Each row of a before or after table is a point. One or more steps were done to the points. Then noise was added and the rows were shuffled. The steps act on columns, c1 being the first. What was done? A step turns or swaps two columns, mirrors them in a line or flattens them onto one, adds a multiple of one to another, or multiplies or shifts one. Angles are multiples of 10 degrees, from the lower column toward the higher: turns from -170 to 170, lines from 10 to 170 but not 90. Use the fewest steps. Two steps may share a column if one is a turn and the other turns, adds or multiplies; they go together, in the order done. Otherwise the lowest column goes first.
(in the rows, 128 means zero)

Before (11 x 3):
[[130 111  95]
 [121 163 124]
 [136 153 191]
 [131 116  45]
 [148 129  97]
 [ 65 131 197]
 [135 124 172]
 [156 209  97]
 [135 202 135]
 [136 173  85]
 [116 131 180]]
After (11 x 3):
[[ 90 235 138]
 [ 94 150 146]
 [128 157 132]
 [141 127  84]
 [101 181 157]
 [214  68 100]
 [162 120  87]
 [151 161  66]
 [124 208 115]
 [109 114 153]
 [ 80 122 197]]
Steps: add 1 times c1 to c2; turn c1 and c3 by -150 degrees

Before (14 x 8):
[[158 141 156  77  74 158 138 162]
 [ 70 170  68  94 144 115  83  78]
 [ 72 176  86 181 162  62  70 135]
 [132 151  72  76 197  83 183 102]
 [ 97 158  70 179 118 170 137 146]
 [118 157 172  89  64  83 122 141]
 [110  97 117 180  97  51  82 192]
 [191  74 170  75 177 134  70  85]
 [162 187  87  86 107 106 156 103]
 [ 68 143 135 186 106 147 110 120]
 [191  97 153  93 156 163 121  95]
 [166  69  67 168 127  84 172  93]
 [166  75  50 162 162  44 141 119]
 [131 161 126 181 168  76  67 146]]
After (14 x 8):
[[ 80  81 189 179 127  71 159  87]
 [ 99  66 202 164 139  24 149 125]
 [161  85 154 107 159  60 124 102]
 [162 142 128 139 149  47 134 148]
 [157 109  79 167 119 128 149 121]
 [110 100 123 141 116  32 141 196]
 [146 171  95  93 105  66 115 144]
 [ 86 165 169  95 141 138 108  99]
 [ 58 170 169  56 158 117  89  91]
 [190  80 100 135 141  38 133 134]
 [176  74 125 168 125 143 150 137]
 [129 168 140  94 109 136 114 163]
 [200 129 182 106 122  90 116 103]
 [194  59 109  91 124 100  99  69]]
Steps: turn c1 and c3 by 120 degrees; turn c1 and c2 by -70 degrees; flatten c4 and c7 onto the line at 30 degrees; multiply c5 by 0.4; shift c6 by -20

Before (8 x 14):
[[ 77 158 143 146 123 124 132 146 151 106 108 135 127 142]
 [134 150 151 159 123 123 126 156 136 106 132 140 137 117]
 [146 135 118 144 128 130 139 142 144 134  86 129 121 148]
 [147 189 162 160 128 160 142 133 156 153 132 135 127 131]
 [145 154  90 159 103 118 142 150 111 142 118 124 126 140]
 [134 143 156 115  66 176   7 151 151 150 127 140 162 106]
 [119 141 156 148 120 112 141 166  85 118 126 112 133 151]
 [144 137 141 160  88 117 141 148 148 152 127 134 129 145]]
After (8 x 14):
[[136 153 148 119 136 139 129 128 138 107 125 134 125 158]
 [147 136 118 146 126 121 143 132 143 137  86 120 133 146]
 [120 141 149 153 135 132 133 134  84 121 119 110 113 147]
 [ 79 155 138 142 133 127 134 134 151  93 105 132 122 143]
 [139 142 130 139 124 130 142 130 147 158 122 128 118 160]
 [142 155  88 137 112 126 138 134 109 143 113 119 123 162]
 [131 143 132 108 134 161  29 126 149 146 125 198 177 115]
 [139 187 161 134 140 128 146 124 157 155 134 128 161 160]]
Steps: turn c1 and c10 by 10 degrees; flatten c3 and c5 onto the line at 20 degrees; swap c4 and c14; swap c6 and c13; turn c7 and c12 by -30 degrees; flatten c8 and c11 onto the line at 100 degrees

Before (12 x 24):
[[ 78  93 117 144 161 168 130 130 170 106 125  99 157  91 109 236 154 112
  135 114 116 129 115 131]
 [ 77 200  70  54  38 134  70 101 123 150 162 149  54 202 135 115 142 123
    9  87 220 127  83  92]
 [ 73 140 136 136 147 104 110 192 189  91 108 128 117 117 140 140 185 100
  176 170 143 166 189 128]
 [ 68 187 174 165 139 149  67 158  78 125  79 117 166 140 134 184 181 166
  193 187 103 114 170 130]
 [ 66 131  60 129 123 131  64 142 135 111  78 115 137 121 141 188 179 134
  234 140 107 150  67 166]
 [122 150 113 114  44 151  85  74 169 142 149 136  70 192 187  69 146 119
  122 147 207  58 178 141]
 [ 73 165  95 139 168 107  81 144 136 162  93 116 133 101  94 136 184 160
  134 120 163 103 159 139]
 [111 104  80 136 120 135 139 146 110 107  73 116 206 106  80 173 142 138
  127 159 126 148 124  86]
 [109 154 147 107 160 123 125 198  88 140  63 175 203 128 155 160 135 166
  139 123 176 147  76 166]
 [ 93 189  69  90  68  78  74 122 148 147 164 135 105 228 182  85 107 116
   30 102 154  44 102  99]
 [242 121 107  62 103  89  96 245 143 104 218 140  70  71 145 105 155  93
  103  82 136 181 120 148]
 [141 168 141  96 110  80 129 153 162 135 107 179 120  64 155 180  96 185
  157 178 149 142 154 164]]
After (12 x 24):
[[ 64 183 170 141 142 146  66 152  79 156 165 104 162 143 134 184 181 162
  188 193 105 120 169 134]
 [138 166 139 117 109  85 129 153 164 142 137 171 115  66 155 177  96 187
  164 177 146 144 154 162]
 [ 78 148 142 128 143 104 108 193 191 197 166 118 119 119 141 139 188 101
  178 168 144 166 129 129]
 [ 72 168  95 132 169 109  82 141 139 142 133 116 135  97  95 141 187 163
  133 120 159 101 186 141]
 [ 75  98 117 139 165 166 135 136 173 122 143  97 160  93 112 239 154 114
  126 114 114 127 104 135]
 [ 68 133  61 125 118 132  68 137 135  58 181  96 138 125 136 184 173 132
  231 145 105 148 126 168]
 [ 78 199  66  99  31 137  69  98 115  84  97 171  50 203 133 111 136 127
   17  86 221 123 110  91]
 [126 148 110 124  47 151  83  76 173 172  96 137  68 190 185  73 149 118
  125 150 203  56 140 141]
 [242 118 107 102 105  93  93 242 142 147  72 143  69  66 145 107 158  98
  107  86 134 182  53 143]
 [116 105  81 130 118 134 137 147 109 121 191 123 208 104  78 172 142 139
  125 160 123 146 145  87]
 [ 89 187  71 115  70  78  77 116 152 108  89 154 103 228 182  84 106 115
   34 103 160  46 111  98]
 [110 149 149 114 157 118 124 198  91  61 180 170 203 124 151 160 133 165
  145 121 175 146 157 168]]
Steps: multiply c4 by 0.4; turn c10 and c11 by -140 degrees; turn c10 and c23 by -70 degrees; turn c12 and c19 by 10 degrees
